Each row is a point. The points of each table are mixes of a few directions, plus a little noise. Count the directions of each table, and those that both share. Where both have some left over, give the other angles between the two spaces (their principal angles), to ten degrees, smallest first.

First (5 x 3):
array([[-12.7,  12.3,  11.3],
       [-27.3,  26.4,  24.3],
       [  5.1,  -5.0,  -4.5],
       [ 20.9, -20.2, -18.6],
       [ 14.0, -13.5, -12.4]])
Second (4 x 3):
array([[-28.2,  27.1,  24.7],
       [ 15.2, -15.1, -13.8],
       [ -2.5,   2.1,   2.0],
       [ 14.7, -14.5, -13.4]])
Directions: first 1, second 1, shared 1

First (9 x 9):
array([[ -3.7, -22.4, -35.9,  -9.2, -24.2,  21.7,  -6.2, -10.9,  -3.3],
       [ -6.2,   9.1,   9.2,  -0.6,  25.2, -36.3,  17.5,   8.2,  11.0],
       [ -0.5, -14.0, -19.0,  -4.4, -22.2,  22.3,  -6.2,  -7.9,  -3.6],
       [  1.4,   3.4,  28.7,   4.1, -40.6,  28.0,   9.1,  -0.8,   9.2],
       [ -0.8, -10.6, -27.9,  -5.3,   8.3,  -1.5,  -9.0,  -5.1,  -7.1],
       [  4.2,  14.0,  16.5,   6.4,  24.2, -14.4,  -3.8,   5.9,  -4.0],
       [-12.2,   0.2,  -7.1,  -6.8,  22.0, -42.6,  24.8,   5.9,  16.1],
       [  2.4,   9.2,  34.2,   6.0, -27.4,  18.2,   8.9,   2.7,   8.3],
       [ 14.8,  11.5,   1.7,   9.8,  34.6,   5.0, -35.3,   1.3, -26.7]])
Second (10 x 9):
array([[ 47.8,  -2.3,   1.3, -14.2,  -8.0, -17.1,  29.8,  38.5,  -3.3],
       [ 10.0,  -3.2,   1.7,  27.5,   3.5,  22.7,  11.5, -38.3,   6.2],
       [ 22.1,  11.7,   0.6, -34.9,  -9.5, -21.4,  10.3,  27.8,  -9.4],
       [  1.6,  -6.1,   7.8,  15.4,   7.7,  13.1,   7.8, -36.2,   9.0],
       [ -7.5,  10.5, -13.9,   3.0,   0.1,  22.7, -10.3,  -5.3,  -7.6],
       [ -0.1,  -2.8,   7.9,   0.9,  10.2,  12.5,   5.9, -32.9,   7.6],
       [-33.2,  -8.9,  -5.2,  13.5,   7.7,   7.1, -22.7,   5.9,   3.5],
       [-30.1, -10.0,  -0.8,  -7.0,  13.9,   2.8, -20.0,  12.7,   5.2],
       [-33.0,  -0.1,  -1.9,  19.6,  -9.5, -14.1, -23.3,   2.4,  -1.7],
       [ 22.6,  11.3,   2.2, -23.8, -15.6, -28.1,  11.2,  25.3,  -9.4]])
Directions: first 3, second 5, shared 0; angles 40, 70, 90

First (11 x 14):
array([[ -5.2, -15.4,  15.7, -11.1,  -7.3, -38.5,  -5.9,  22.7, -19.0,
        -12.4, -39.6,  37.5,  21.9,  51.3],
       [  2.5,   8.5,  -8.4,   6.1,   4.3,  20.9,   3.1, -12.5,  10.1,
          6.8,  21.9, -20.3, -11.8, -27.4],
       [  3.7,  12.6, -12.8,   8.8,   6.0,  31.8,   5.3, -18.8,  15.7,
         10.6,  32.4, -30.2, -17.9, -41.9],
       [  4.6,  13.9, -14.0,   9.8,   6.7,  34.6,   5.3, -20.5,  16.9,
         11.3,  35.7, -34.0, -19.1, -46.3],
       [ -2.4,  -7.9,   7.7,  -5.0,  -3.6, -19.1,  -3.2,  11.0,  -9.6,
         -5.9, -20.0,  18.8,  10.8,  25.7],
       [  1.0,   2.8,  -2.8,   2.1,   1.7,   7.3,   0.8,  -4.3,   3.5,
          2.5,   7.7,  -7.0,  -4.2,  -9.9],
       [ -2.0,  -6.1,   6.1,  -4.1,  -2.9, -14.6,  -2.2,   8.4,  -7.2,
         -5.0, -14.9,  14.4,   8.2,  19.3],
       [ -3.3, -11.7,  11.3,  -7.7,  -5.3, -27.8,  -4.3,  16.6, -13.5,
         -9.0, -28.9,  27.2,  15.7,  37.1],
       [ -3.1,  -9.4,   8.7,  -6.2,  -4.7, -21.7,  -3.4,  13.0, -10.8,
         -7.5, -23.0,  21.4,  12.5,  29.2],
       [ -0.2,  -0.9,   0.7,  -0.8,  -0.5,  -2.5,  -0.5,   1.5,  -1.1,
         -0.6,  -2.5,   2.2,   1.2,   3.0],
       [  4.0,  12.3, -12.5,   8.7,   5.9,  30.7,   4.9, -18.4,  15.7,
         10.3,  31.5, -29.9, -17.6, -40.8]])
Second (8 x 14):
array([[ -3.3,  -9.4,   8.8,  -6.0,  -4.4, -21.9,  -3.4,  12.6, -10.6,
         -7.3, -21.9,  21.0,  11.6,  28.5],
       [ -6.2, -20.5,  20.1, -14.1,  -9.7, -50.0,  -7.7,  29.4, -24.7,
        -16.2, -51.9,  48.8,  27.9,  66.6],
       [  2.5,   6.8,  -7.2,   5.1,   3.3,  17.2,   2.8, -10.8,   8.4,
          5.8,  18.1, -16.9,  -9.7, -22.9],
       [  1.8,   7.6,  -6.4,   4.6,   3.2,  16.5,   3.3,  -9.6,   8.3,
          5.8,  16.5, -16.5,  -9.1, -22.4],
       [  0.8,   1.5,  -1.6,   1.4,   0.6,   3.6,   1.2,  -2.3,   1.9,
          1.4,   4.3,  -4.2,  -2.6,  -5.1],
       [  4.0,  13.5, -13.6,   9.3,   6.5,  33.2,   5.2, -19.2,  15.9,
         10.4,  34.4, -32.2, -18.7, -43.7],
       [  1.7,   6.4,  -5.7,   3.5,   3.2,  14.9,   2.7,  -8.5,   7.3,
          5.2,  15.3, -14.4,  -8.0, -19.6],
       [ -2.2,  -6.0,   5.5,  -4.3,  -2.6, -13.6,  -2.2,   8.6,  -6.6,
         -3.9, -14.0,  14.0,   7.9,  18.7]])
Directions: first 1, second 1, shared 1

First (8 x 24):
array([[ 16.2,  30.4,  -6.0, -11.7,  20.3, -15.3,  -3.5,  10.1,   8.2,
        -15.8, -25.9,   4.5, -23.8,  18.2, -40.9,   3.5,  37.1,   8.5,
         14.8, -21.6,  -5.4,  16.4,  -8.5,  -2.7],
       [-12.2,   1.5,  11.6,  10.7, -44.8,  -2.4, -10.4,  -6.2,  -4.0,
        -13.7,  -7.8,   8.1,  12.1,  27.7,  16.5,  -3.3, -49.1,  31.7,
         -1.1, -12.4, -34.3,  53.0,  -6.1,  -3.1],
       [  2.2,  -0.2,   1.3,  -0.9,   4.6,  -2.8,   9.8,  -0.1,   0.6,
         -9.5,  -5.1, -10.1,   0.7,   4.4,  -1.2,   5.9,   3.2,   1.9,
          1.3,   4.3,   5.8, -14.6,   6.1,   7.6],
       [-22.9, -21.5,   1.4,   1.1, -10.9,  -0.2, -16.7,   6.3,  -8.0,
         28.2,   9.0,  30.8,   1.6, -25.4,  -5.0, -15.5,  -2.4, -15.3,
         -2.2,  -4.1,   0.3,   8.3,  12.2, -17.1],
       [ 15.6,   5.2,  -1.1,  16.1, -22.2,  32.1,  -2.2, -24.4,   3.8,
          4.1,  37.0, -23.9,  23.2,   6.1,  65.9,  -1.3, -51.5,   8.1,
        -18.2,  18.5, -15.4,  21.4, -40.5,   6.1],
       [ -1.0,  -0.9,  -6.8,  -7.6,  20.0,  -2.5,  -8.4,   8.5,   0.2,
         19.0,   2.2,  16.8, -13.0, -20.5, -22.2,  -7.3,  32.1, -19.4,
          4.8,  -5.8,  11.5,  -8.1,   2.4, -10.5],
       [  2.2,  -7.7,  -4.0,  -3.6,  18.8,   1.5,   6.7,   2.1,  -0.6,
          8.6,   6.4,  -4.1,  -2.1, -17.5,  -4.1,   1.3,  19.6, -17.5,
         -1.0,   9.3,  19.1, -32.2,   8.0,   2.2],
       [  0.2,  -7.0,   4.9,  -3.6,  12.9, -10.7,  24.9,   1.7,  -0.6,
        -21.9, -15.8, -21.9,   3.1,   7.1,  -8.7,  15.7,  11.5,   2.0,
          2.3,  11.0,  19.4, -45.0,  26.4,  18.2]])
Second (8 x 24):
array([[ -6.5, -13.6,  16.0,  -8.9,  21.5, -18.4,   0.3,  19.2,  -1.0,
         -5.7,  -7.7,  30.3,   8.1, -27.0,  -1.3, -19.2,  -0.8, -23.2,
         -9.8, -11.7,  -9.7,   1.3,  -7.3, -20.9],
       [-20.3, -13.0, -16.8,   5.3,  -2.7,  10.9, -22.9,   2.2, -14.8,
         38.5,   0.9,  23.3, -12.9, -11.7, -18.8,  -7.8,  24.5, -17.9,
          7.4,  -0.7,  21.5, -15.9,  21.0,  -4.0],
       [  7.1,   3.4,  11.7, -25.5, -30.8, -11.3,  26.0,  -2.7,  30.6,
         11.4,  60.7, -34.3, -16.0, -26.8, -32.5,  22.4,   5.4,  34.1,
          0.5,  10.5, -13.2,  37.2,  26.2,  -7.6],
       [  3.5,   1.6,  -4.6,  -7.8, -12.6,   4.4,  11.3,  -2.7,  10.0,
          9.7,  34.8, -27.5, -10.5,  -8.9, -15.7,  12.5,  13.1,  10.7,
         -3.6,  12.5,  10.0,  -6.6,  26.3,   8.9],
       [  2.2,   8.4,  -3.0,  15.2,  -0.6,   4.4,  -7.7, -14.7,  -8.8,
         -8.7, -39.2,   8.2,   9.9,  29.5,  23.2,   6.1, -19.9,  10.7,
         17.8,  -4.0,  -7.7,  13.3, -32.2,   3.2],
       [  0.0,   5.6,   5.3,   9.0,   5.2,  -4.5, -10.9,   0.4,  -6.4,
        -16.6, -33.7,  22.8,  10.7,  17.0,  17.9,  -9.7, -20.7,   0.2,
          3.6, -14.5, -18.5,  21.1, -30.5,  -8.0],
       [ -2.1,  -6.3,  -8.6,   7.8,   4.0,   7.0,   7.3, -18.8,  -3.7,
         16.0, -15.5,  -7.7,   1.2,   2.3,   5.9,  20.1,   6.6,   3.6,
         24.3,  16.0,  18.3, -19.8,  -5.5,   6.5],
       [ 14.4,  13.3,   0.3,   4.7,  15.4,   7.0,  -3.2,  17.6,  -7.5,
        -44.0,  -1.2, -14.4,   8.7,  24.8,  21.3, -22.7,  -8.4, -17.7,
        -41.0,  -7.7,  -2.5, -30.1,   2.3,  21.3]])
Directions: first 4, second 5, shared 2; angles 90, 90

First (11 x 32):
array([[-23.5,   9.1,  35.2,   2.6, -46.7, -36.0, -13.8, -13.0,  32.8,
          5.3,  32.5,   8.7,  41.3,  12.9,   7.8,  55.0,   4.6, -26.1,
         12.0, -10.8,  -2.4, -36.0,   1.9,   2.6, -18.7,   5.7,  -3.4,
         13.1,  18.8, -11.8,  11.6,  -6.4],
       [  1.2,  -0.6, -11.4, -17.9,  23.4,  29.3,  29.1,  11.0, -45.7,
         -4.4, -35.7, -12.3, -27.0, -30.8,  -8.1, -53.2, -21.6,  -2.5,
         -5.1, -21.4,  12.7,  25.5,  -8.2,   5.6,  33.4, -15.9,  15.1,
        -10.2, -10.7,  -8.4, -33.4,  10.2],
       [ 11.9,   4.5,  -3.3, -11.9,   8.5,  25.9,  25.7,  -3.2, -29.9,
          1.1, -32.1,  -7.7, -13.6, -29.3,  -0.8, -23.2, -20.5, -10.3,
         13.9, -19.0,  23.0,  11.1,   2.0,  -8.3,  26.6, -14.8,  10.1,
         -3.1,  -4.9, -15.7, -19.7,   1.7],
       [ -5.5, -19.0,   7.9,  -2.1,   6.0,  -0.5,  -1.3,   2.4,  -8.4,
         -7.0,   7.6,   0.0,  -4.2, -11.3,  -3.5,  -6.4,   1.9,  -3.4,
        -10.9,  -8.5,   5.7,  -1.6,   2.9,  -1.8,  -4.1,   2.6,   8.9,
          8.2,   1.4,  -2.5, -13.0,   0.6],
       [  4.2,   7.0,  12.7,  12.3, -26.6, -17.9, -15.2, -14.9,  32.6,
          6.0,  20.7,   9.8,  24.9,  16.6,   8.1,  48.4,  10.3,  -6.4,
         18.1,   8.7,   2.4, -24.9,  10.1,  -9.4, -18.9,   7.2, -11.6,
          9.4,  11.5,  -4.1,  24.6, -10.4],
       [ -3.9, -16.4, -25.6,  -4.6,  42.1,  14.6,   2.4,  25.4, -27.1,
         -9.4, -10.5,  -8.0, -34.1,  -1.4, -12.7, -58.1,   4.6,  26.0,
        -36.0,  10.6, -18.1,  33.9, -13.1,  14.8,   8.3,   0.5,   7.7,
        -12.1, -16.4,  21.8, -15.9,  13.0],
       [  4.4, -15.5,  -3.5, -15.7,  13.2,  15.3,  -7.7,  -3.2, -12.0,
         -5.2, -12.3,  -1.9, -15.5, -23.5,   7.2, -31.1, -11.8,  -7.2,
          3.3,  -4.8,  -4.8,  19.1,  -8.0, -22.5,  -3.4,   6.8,  28.0,
         -6.8, -17.2,   6.4,  -8.3,  -0.8],
       [ 23.2,  -2.5,  -5.7,   8.1,   5.4,  12.1,   0.2, -11.9,   3.8,
          2.1,  -6.9,   2.7,  -4.3,  -4.1,   2.8,  12.5,   2.2,   5.5,
         13.8,   7.2,  17.3,  -3.8,  13.7, -18.2,  -2.4,   0.4,  -6.4,
          6.3,  -0.1,  -4.1,  10.1,  -8.8],
       [ -7.4,   5.8,   5.2,   7.1, -16.4, -20.4, -18.2,  -4.4,  27.6,
          3.5,  21.4,   6.9,  17.5,  22.3,   6.2,  27.1,  10.6,   0.6,
          2.4,  12.9, -15.9, -12.7,  -2.7,   1.4, -19.5,   9.9,  -7.0,
         -0.4,   4.1,   8.0,  21.2,  -3.5],
       [ -7.2,  38.7,   0.4,   9.9, -32.2, -28.7, -12.6,  -3.8,  40.5,
         13.7,  15.3,   7.0,  29.1,  42.6,   8.7,  39.5,   7.2,   0.3,
         13.1,  18.1, -26.0, -16.5,  -8.5,  14.8, -11.9,   3.4, -21.9,
        -10.6,   7.9,   7.4,  34.3,  -0.1],
       [  2.7, -10.3, -12.3,  11.3,  23.4,   5.5,  12.6,  16.1, -16.5,
         -5.4,   0.3,  -3.5, -15.6,   7.2, -17.8, -12.5,  13.0,  24.6,
        -25.7,   6.5,   9.4,   4.3,   9.4,  20.4,   8.7,  -7.7, -17.4,
          6.7,   6.2,   2.7,  -8.8,   5.6]])
Second (9 x 32):
array([[ 39.1,   5.6,  21.2,  84.1, -25.1,  14.9,  10.6,  23.2,  20.8,
          4.0, -20.8,  53.2, -28.5,   7.5, -26.3, -41.0,   8.4, -54.1,
         11.6,   1.8, -44.6,  53.6,   2.2,  19.9,  29.3,   7.8, -18.6,
         37.6,   0.4,  -6.1,  13.0,   0.0],
       [ -5.1,  13.4,  -0.1,   0.0,   9.5,  -2.9,  -5.7,   1.1, -16.8,
         -7.1,  -6.3,   3.6,  -0.2,   8.9,   0.9,   1.2,  -1.4,   1.6,
         -4.3,  13.1,   1.8,   0.4,  -1.9, -12.4,  -7.3,  -2.2,  -3.7,
        -12.2,   2.5, -16.8,  -0.6,   3.2],
       [ -3.5, -11.6,  -4.1, -17.1,  -1.9,  -1.1,   2.0,  -5.9,   8.4,
          4.8,   8.8, -13.5,   6.0,  -8.1,   4.5,   7.5,  -0.7,   9.2,
          0.8, -10.2,   7.4, -11.0,   0.9,   5.4,  -0.3,   0.2,   6.8,
          1.2,  -2.1,  14.0,  -2.1,  -2.7],
       [ -8.3,  36.4,   2.8,  12.9,  20.0,  -5.2, -13.6,   6.4, -40.3,
        -18.1, -19.6,  17.8,  -4.3,  24.6,  -1.7,  -2.7,  -2.5,  -3.6,
         -9.8,  34.0,  -2.0,   9.0,  -3.9, -28.6, -14.3,  -4.4, -12.4,
        -25.7,   6.8, -43.1,  -1.2,   9.1],
       [-11.2,  -8.1,  -7.4, -29.1,   4.3,  -4.1,  -0.9,  -8.5,   0.5,
          1.8,  10.1, -20.5,   9.7,  -7.2,   8.7,  13.4,  -2.7,  18.0,
         -2.0,  -6.8,  14.8, -18.6,   0.0,  -1.3,  -7.0,  -1.9,   7.8,
         -7.3,  -1.6,   9.9,  -4.4,  -1.5],
       [  8.0,  29.8,  10.0,  40.2,   6.2,   1.8,  -6.6,  13.4, -22.9,
        -12.6, -22.5,  32.6, -13.6,  21.1, -10.9, -16.8,   1.2, -22.1,
         -3.7,  26.7, -17.4,  26.0,  -2.4, -14.5,  -0.1,  -0.6, -16.1,
         -6.0,   5.4, -35.3,   4.2,   7.2],
       [  1.4, -28.6,  -5.1, -21.2, -12.2,   1.9,   8.8,  -8.1,  27.6,
         13.3,  17.7, -20.4,   7.4, -19.9,   4.7,   7.8,   0.8,  10.3,
          6.4, -26.2,   6.8, -14.1,   2.8,  19.3,   7.0,   2.3,  11.9,
         14.2,  -5.7,  34.1,  -0.8,  -7.0],
       [-22.9, -21.0, -15.9, -63.5,   7.6,  -8.1,  -0.6, -19.0,   4.9,
          6.0,  23.2, -44.6,  21.7, -17.2,  18.7,  29.0,  -4.5,  38.6,
         -3.2, -17.3,  31.0, -40.7,   0.3,   0.5, -12.9,  -3.4,  18.5,
        -13.4,  -3.4,  24.9,  -8.6,  -4.6],
       [  3.4, -16.5,  -1.9,  -6.6,  -9.2,   2.3,   6.0,  -3.2,  18.0,
          8.0,   9.1,  -8.2,   2.4, -10.9,   1.1,   1.9,   1.4,   2.2,
          4.3, -14.9,   1.6,  -4.5,   1.8,  12.4,   6.1,   2.0,   6.0,
         11.2,  -3.1,  19.6,   0.2,  -3.9]])
Directions: first 5, second 2, shared 0; angles 70, 90
